Rows are points. To make a cloud, some directions were put in groups of two or more. Within a group, all points are equally far from the middle, so they leave a hole (a ring in 2 directions, a hollow ball in 3). The other directions are filled evenly. Then the cloud was stretched, turned, moved and blurred a little. How many holes are there, and how many directions does each take, smallest first?

Cloud (14 x 2)
[[-11   9]
 [-39  11]
 [-23  15]
 [ 45  -1]
 [-47   0]
 [ 36 -21]
 [ 26 -28]
 [ -3  20]
 [ 28  18]
 [ -9  27]
 [ 60   6]
 [  5  -3]
 [ 42   7]
 [-46 -11]]
Holes: 0

Cloud (22 x 3)
[[-38   7 -22]
 [-37 -10  11]
 [ -5 -28 -27]
 [-40 -32 -36]
 [-20 -25  -7]
 [  3  -1 -60]
 [-28 -37 -18]
 [-25 -25 -45]
 [ -5  -2   7]
 [-22 -14  36]
 [ -1  19   5]
 [ 32 -12 -21]
 [ 17  19  -3]
 [-23 -32   7]
 [-26 -16 -39]
 [ 13 -26  -4]
 [-17  23 -31]
 [-29 -17  -1]
 [  5  -9 -20]
 [  4  18  33]
 [-14 -24  33]
 [ 28  34   3]]
Holes: 0

Cloud (31 x 4)
[[ 11 -32  12  16]
 [ -3 -12  23 -60]
 [ 34   4  16  32]
 [ -7   5 -27  24]
 [ 31  -3  41 -22]
 [  5   3   2  41]
 [ 16  18  39  28]
 [ -7  -3 -11  18]
 [ 42   5  22  42]
 [ 23 -34  40 -16]
 [ -4 -28  34  -7]
 [ 43  28 -10  10]
 [ 43  27  22   7]
 [ -3 -16 -27  26]
 [ 21  -7  -8  40]
 [ 11 -41   9  -6]
 [ -7  30  24  20]
 [  8 -14  34  20]
 [ 30   3  -7  -1]
 [-16  10  17   6]
 [ 31 -23  13 -13]
 [ 23  27  48 -16]
 [  8 -31 -23   3]
 [ -9  14  24   1]
 [ 21  30  -5  36]
 [-21  32 -14  14]
 [-14   9  -9 -27]
 [-17   2   5 -27]
 [-17 -29  15  12]
 [ -3  48  23  -8]
 [ 19   9  15  44]]
Holes: 0

Cloud (49 x 6)
[[-56   3 -15  -8 -17   4]
 [ 17  -8  -1  60  -7  11]
 [  1 -25   3  18  20   4]
 [-36  -2   8  -5   2   0]
 [  7 -26  -1  -6 -23  -3]
 [ -4  23  -1 -36 -13   4]
 [ 14 -15  -2 -14  -9  32]
 [  9  -4 -10  50  11  13]
 [ 26  -7 -26 -10 -18   6]
 [ 14  20  13  26  -9  14]
 [  5   8   2 -16 -17  36]
 [  7 -29   2  14 -24  -7]
 [-24  13 -29   4 -36  -4]
 [  0 -11   6  46 -32  20]
 [ 10   0   8  -2  -9  40]
 [ 17  14  12  34 -17  16]
 [ 11  12 -27  -3 -10 -41]
 [ 18 -19   0  30 -16 -22]
 [ 24 -11  10  46  19 -20]
 [ 24  11  -6  21  12  22]
 [-15  28 -32  23   7 -14]
 [ 13  13 -17  48  -3   2]
 [ 10  -1   3  26  10  30]
 [ 21  -6  -3  39  31 -22]
 [  0  24  -4  31  15 -23]
 [-17 -25 -16 -10  -2  -7]
 [ 14   0  21  28 -22  33]
 [ 15  -4 -29  28   7 -39]
 [-39   5 -18   5  12 -21]
 [ 41  18 -26  -7  19 -35]
 [-29  21 -39   9 -16 -17]
 [-10  28  -9  -5  15   6]
 [ 21   5 -12  20  18  20]
 [ 26  10 -35  33   7  -4]
 [-14   9 -21 -26 -23 -25]
 [-47  15 -31 -22  -9   3]
 [ 44   1 -14 -10  17  -2]
 [-28  -6  15  -9 -24   2]
 [-13 -21 -14  -7 -33  28]
 [  7 -13 -38   6 -15  -5]
 [ 11  35 -26 -31   4 -27]
 [ 25   3  -5  -3 -17 -27]
 [  8   2 -42  -5  17 -34]
 [-28  -4  19   4 -30  32]
 [ 25  -9  -2   7 -19 -24]
 [-12 -23  14  -5 -14  -2]
 [-30  -6   2  25  -2 -19]
 [  2  20 -26  -6  33 -31]
 [ 32  -5  14  -3 -12 -11]]
Holes: 2 (2, 4)
